Rows are points. The points of each table are mixes of a few directions, plus a little noise. How many directions does each table use, and how many do they share? Where both have some left over, give the other angles between the two spaces (their principal angles), to ten degrees, smallest first.

First:
[[  1   9 -10]
 [ -1 -32  40]
 [ -1 -24  29]
 [  2  48 -60]]
Second, 4 rows:
[[  0  -3   4]
 [  2  48 -60]
 [ -2 -40  50]
 [  0  -5   6]]
Directions: first 1, second 1, shared 1

First:
[[-23  29  -4  22 -37  35  44  27]
 [  8  -5  -6  -7   4 -12 -12  -6]
 [  3  -6   4  -3   9  -5  -8  -5]
 [ -8  -2  16   6  10  11   7   1]
 [ -9 -27  53   3  57  11  -8 -16]
 [  5  -4  -2  -5   4  -8  -8  -5]
 [ 20   1 -33 -16 -17 -29 -21  -5]
 [  6  11 -26  -3 -26  -7   0   6]
 [-13  12   4  13 -13  20  23  13]
 [ 11  -9  -6 -11   8 -18 -19  -9]]
Second:
[[  3 -11  12  -4  19  -5 -11  -9]
 [ -5  19 -19   7 -32   8  18  15]
 [ -4  17 -17   6 -29   8  16  13]
 [  9 -36  36 -13  60 -16 -34 -28]
 [ -2   6  -7   2 -11   3   6   5]
 [ -1   3  -3   1  -5   1   3   2]
 [  5 -18  19  -7  31  -8 -17 -14]
 [ -5  20 -20   7 -34   9  19  16]]
Directions: first 2, second 1, shared 1

First:
[[ -4  -1  -5   8   5  -9   8 -13   8   1  -3  11  -2  -4]
 [ 16 -19   2   4 -21   5  11  20  11   4  22 -10  -6 -10]
 [-16   8  -9  15  17 -21   7 -40  10   0 -13  28  -1  -4]
 [ -6  33  21   2  -4  10 -17  -5 -22  -5  -4 -19  20   3]
 [ 18 -27  -1   8 -23  -1  12  14  21   4  30  -3 -11 -13]
 [-16  20  -5  14  23  -6  29 -16  -7   6 -41   9  10  -5]
 [ -3  31  17  -5   3  22   0  19 -32   1 -25 -29  21   5]
 [-16  -7 -25  10  31 -22  30 -27  15   5 -33  35 -10  -3]
 [ -3  -1  -2 -25   7   3 -39   0  -8 -10   7   3  -5  21]
 [ 21 -27  -1  -4 -20  12  13  37   9   6  19 -16  -9  -6]
 [  9  -9   8 -25 -18   8 -54  10  -3 -12  40  -9  -7  17]]
Second, 9 rows:
[[-10  -6 -21 -12  -5   1  -3 -19   7  14 -23  14  -7 -11]
 [  0  16  15   5   7   0  -7   2 -13 -11   6  -9  10   8]
 [  7  -2  11 -12  46 -17  27  19 -18 -60   9  -6   0 -18]
 [ -1  15  12 -13   0   1  -8  -8 -18 -28   6 -14   7 -26]
 [ -3   9   4  13  14   9   8  28  -8  26 -22  -4   9  45]
 [  9 -28 -17 -26   6  -2  24  11   3 -26  -1  -2 -16 -42]
 [ -4 -10 -12  16  -6  -1   0  -2  20  36  -7  17  -6  30]
 [ 10  -1  12  13 -42   7 -20  -2  12  19  32 -11   3  -2]
 [ -9   6  -4  14 -19  -2 -21 -28  14  29  -1  14   1  15]]
Directions: first 4, second 5, shared 3; angles 90

First, 11 rows:
[[  2  -2 -46  -1   4  -3 -11   7  14 -31   7  -7 -25  10  36   9  -7 -10
   22  22  20  -7  -4 -29]
 [-26  10  12  18 -15 -11  12   3  -1  10  -5  14  11  -3 -24 -15   7  -5
  -12 -13 -18   8   5   9]
 [-28   9  27  14 -26 -26   9   4 -17   8  -3   7  24   5 -26 -15   3 -13
  -11 -20 -19   1   4   4]
 [ 15  -7 -18 -11   8   5  -9   0   3 -14   4 -10 -12   5  23  12  -6   0
   12  11  15  -6  -3 -12]
 [-30  12   8  21 -17 -14  13   4   0   7  -5  17  10  -3 -24 -17   7  -7
  -11 -12 -19   6   5   6]
 [ 11   1   1   7  25  42  15  -7  27  29  -9  19 -12 -29 -19  -8  15  31
  -18   2  -9  20   4  34]
 [  2  -2 -19  -4  -1  -8  -9   4   1 -19   4  -7  -9  11  21   7  -6  -9
   14  10  12  -7  -3 -18]
 [ 43 -15  -5 -24  34  39  -6 -10  12   8   2 -10 -17 -13  16  17  -1  26
    2  14  18   1  -3  13]
 [  2  -4  23 -17 -18 -34 -15   1 -38 -12   7 -23  25  23   7  12 -14 -22
   10 -13   4 -19  -4 -21]
 [ 35 -11   0 -18  28  34  -3  -9   9  12   0  -7 -12 -13   9  13   0  24
   -2   9  11   2  -2  15]
 [-27  10  14  14 -22 -23   7   4 -11   2  -2   7  16   6 -18 -12   2 -14
   -7 -13 -16   1   3  -1]]
Second:
[[  9  -5 -18 -13   9   2 -11   1   4 -23   1 -14 -14   5  24   7  -6  -1
   15  11  13  -4  -2 -15]
 [ -1   4 -19  21   0  11  11   3  18  18   5  23 -10  -7  -5  -1   6   3
   -7   9   1   3  -3   6]
 [ 27 -14  31 -43  29  22 -13 -14 -11 -11 -13 -35   2  -8   6   5  -4  23
    3  -7   3   5   5  14]
 [-34   7  12  -5 -16 -28  -5   4 -13 -34 -13 -17  10  11  -4 -17  -1 -16
    7 -14 -14   4   8 -13]
 [ -8   6 -53  38 -30 -30   1  18   5   3  29  27  -8  24  22  17  -7 -35
   13  21  20 -23 -14 -38]
 [  0  -4  13 -24  11   3  -9  -5  -5 -24 -13 -24  -2  -2   6  -6  -2   7
    7  -5  -2   6   6   1]
 [ 16  -8 -22 -17  15   9 -13  -1   7 -24   0 -17 -18   4  28   9  -6   4
   16  15  17  -3  -2 -13]
 [-28  10  16  19 -28 -28   8   5 -15   8   1  11  20   8 -21 -11   2 -18
   -8 -15 -16  -2   2  -3]
 [-22   9  -7  19  -3   5  12   3  17   3  -8  17  -6 -10 -16 -17  10   4
   -9  -2 -14  13   5  10]
 [ 29  -3  13  15   4  21  14  -6   0  60  14  27  10 -13 -20  14   4  14
  -22   0   2  -4  -8  26]
 [ 12  -3  33  -8   8  14   5  -9  -9  25  -4   0  14 -12 -21  -1   4  16
  -15 -13  -9   5   2  25]]
Directions: first 3, second 4, shared 3

First:
[[ -2   6  -4   3  -1   9   7  -6 -10   3  15   4  -1  -2   2   1  -8  -2
   -5  -3  -6 -10 -16   5  -8   1   5  -1  -6  -1 -12   2]
 [-22  -6  -9   3  16 -18  -8  -8   0 -16  -2  24 -41   3 -11  11 -33   9
   11 -24  18 -16 -20  -5   2   0  -1  -9  20  10 -11   1]
 [ -7  -2  -9  14 -12  -1   2   6  -9   7 -19  11   6   4  11 -12  16  12
    3  15  14  14  -3   3  -2  -4  -6   2  -2 -13   2  -2]
 [ -3   1  -5  10 -13   3   4   5  -8   6 -11   4   9   3   9  -9  15   7
   -1  13   6  11  -3   3  -3  -2  -2   3  -6 -10   2  -2]
 [ -2 -23  11  -5   9 -21  -1   3  34   3 -15  -9   4   5 -22  -6   2   6
   21   3   3  26  43  -4  10  10   0   6  17  26  17   9]
 [-24  -1 -28  16  -4  -3   0 -11 -21  -7  16  25 -21   0   4  -1 -32  16
    1   0   7 -31 -39  -2 -14  -2  -7 -11   5  -4 -22   0]
 [ 26  -3   9  -9 -15  11   2   8  16  12  10 -35  47  -4   0 -12  23  -8
   -5  30 -26  11  36  -2  -2   5  -5   7 -15   3  17   1]
 [ -3  17 -15   2   1   8  -8  -5 -26 -14  17  14 -19  -4  13  11 -20  -2
  -16 -10   2 -36 -43  -7  -6  -9  -4 -13  -6 -18 -15 -11]
 [ 36   5  21 -16  -9   3 -15  22  16   1 -25 -31  35  -1   9  -2  45 -14
   -9  20  -4  25  39 -11  16  -2  -8   5 -11 -15  38 -16]
 [ 11   0  30 -11  15   3  13  -1  22  10  -8 -13   3   0 -15   8  16 -17
    5 -20  -6  30  31  14  11   5  21  13   2  19   5  12]
 [ -6  10  -1  -3  13   7   6 -11 -10  -5  22   9 -21  -5  -4  14 -23  -8
   -6 -25  -6 -22 -26   5  -5  -1  10  -5   0   6 -20   3]]
Second (9 x 32):
[[-40  33 -10  -1   4 -25  16 -28   3   3  -9  13 -60   0 -20  25   0 -20
   22 -43  31  10 -31   9  15  -1  -5   6  18  23 -35  27]
 [ 20 -21  -1  -3 -14 -17 -30  26  18  -7 -30 -18  32   7   6 -18  23  13
    6  42   9  17  43 -24  10  -1 -24  -3   5 -14  46 -20]
 [  2  -2  -1  -1  -1  -2  -4   3   3  -1  -5  -2   3   1   1  -2   4   2
    1   6   2   4   5  -4   3   0  -3   0   1  -1   6  -3]
 [-18  19   0   3  10   8  22 -20 -11   5  19  14 -29  -4  -6  16 -15 -12
    0 -33   0 -10 -33  16  -4   2  16   3  -1  12 -34  16]
 [ 21 -14   9   4   6  33   6   8 -16   2  30   1  29  -5  13 -10 -15   9
  -23   8 -33 -19  -3  11 -20   1  22  -3 -19 -11   0 -11]
 [ -8   7  -1   0   2  -4   5  -6   0   0   0   3 -11   0  -4   4  -2  -4
    3  -9   5   0  -7   2   1  -1   1   1   3   5  -8   5]
 [  3  -4  -2  -2  -6 -13 -11   7   9  -3 -17  -6   5   3  -1  -5  12   3
    6  13  10  10  15 -10   7  -1 -13   0   6  -2  16  -5]
 [ -5   4  -1  -1   0  -4   2  -3   1   0  -2   2  -9   0  -3   4   1  -3
    4  -6   5   2  -4   1   3   0  -1   1   2   3  -5   3]
 [ 27 -20   7   2   0  24  -5  16  -7  -2  16  -5  38  -2  13 -16  -6  12
  -18  22 -27 -11  13   1 -15   1  10  -3 -15 -15  16 -17]]
Directions: first 5, second 2, shared 1; angles 40
